Each row is a point. Before rounding, the points of a table are all equally far from one centre. They may lie mostly on one side of it. Write the centre, to within rounding.

Points (6 x 3)
[[-15 -60 -23]
 [  6 -58 -32]
 [-39  -5 -40]
 [-26 -56 -18]
 [-35 -40   5]
 [-27 -55 -12]]
Centre: [ -3 -17 -17]

Points (12 x 6)
[[ 36  -2   4 -15  47  50]
 [ 43  34   8 -26  20  45]
 [ 32  34   2 -38  41  48]
 [ 36  50  -4 -27  35  35]
 [ 28  10  -8 -16  42  60]
 [ 18  43 -12 -33  46  46]
 [ 18   7  25 -55  57  15]
 [ 30  44 -29 -31  11  41]
 [ 59  29   8 -18  30  11]
 [ 11  13 -17   1  52  52]
 [ 50   4   2 -22  55  28]
 [ 32  32 -12 -18  38  53]]
Centre: [  7   8  -7 -23  21   9]

Points (17 x 11)
[[-12 -23 -24 -17  26 -32 -20  11  28  -6 -13]
 [  4 -39 -45  15  18 -21 -22 -11  28  15   3]
 [ 14 -31 -21  10   6 -10  -1  -4  60  -8 -12]
 [ -3 -34 -16   1  30 -12 -16  18  39  15  -6]
 [-35 -19 -27  20   2 -26   9  -8  50  26  -7]
 [ -1 -25 -32  -1  20 -19 -31 -17  42  23   7]
 [  0 -33 -35   2  26 -33  -5  -5  34  -4 -44]
 [ -4 -12 -22   0  11 -25 -33  -2  55  20   0]
 [-21 -21 -22 -12  30 -37 -16  -1  40  10 -31]
 [-23 -16  -4  -7  22 -26 -29 -10  50   0   2]
 [-20 -37 -18 -16  12 -39 -16   2  30  20 -25]
 [-15 -16 -15   0  43   2 -13   6  37  21   3]
 [-10 -15 -34   4  34 -40   0  -2  35   0  -3]
 [-25 -24 -15   8  -2 -14 -18  18  46 -20 -23]
 [-20 -24 -36 -10  -5 -18 -27  -9  53  19 -21]
 [ -8 -20 -25  15  19 -29  -2   7  48  16   9]
 [  1  -9 -29   7  -4 -26  -5  18  50  28 -12]]
Centre: [ -7  -7 -11  11   3  -7  -8 -16  14   8 -21]

Points (20 x 14)
[[ 21 -25  25  28 -28   4  -6  12   1 -16  10  -4  -1  28]
 [  5 -43   5  -2 -34 -13  11   5  22  -8  12  21 -29  27]
 [ 45   8  11  32 -35  -2   2 -13  24 -34   2  10  12 -16]
 [ 60 -30 -13  33   6 -13  14   0  22  -8   9  13 -10  25]
 [ 59 -41   9  21 -13 -19   4  11  13 -41  -6   8 -10  14]
 [ -4 -22   0   2  -6  -3 -24   6   1 -19 -22  12  -1  17]
 [ 53 -31   6  33 -39  -9  28  -5  20 -29  10   9  -5   1]
 [ 18 -36  -2   5 -28 -10  18 -13  18 -19  31   6  -7 -10]
 [ 29 -35  20  41 -16   5  16  14  19 -24  16  38 -17  16]
 [ 26 -13  10   9 -10  -3  -5  25   5 -28  18  24  19 -18]
 [ 19 -27  24  15 -17 -21  14  26   1 -26  19  23 -34   6]
 [ 15 -28  17  23 -31  -1  24  -8  29 -14 -20  42 -11  -1]
 [ 36 -25 -30  25 -15  -2   6  15  37 -24  42  -3 -38  -1]
 [ 30 -29  22  14  -7 -21  16  11   7 -10   6  17  -6  31]
 [ 12 -37   9 -11 -31   1 -12  13  10   4  -3  22   8   6]
 [ 33 -36 -14   8 -27  -5  -9  26  10 -38 -14  16  25 -19]
 [ 25 -45   8  25 -18 -32  20  34   7 -36   3  -5  -1 -10]
 [ 36 -26  15  20 -27 -14  16  12 -10 -40 -10  21  -9  -1]
 [ 17 -25  18   6 -16 -13 -17  18  -9 -13  -6   8  13  21]
 [ 35 -43 -15  14 -12  -3   4  -6  11 -16  38  26 -17   5]]
Centre: [ 21 -16 -14  36 -28 -27 -16  15  29 -10  -1  17 -13  -1]
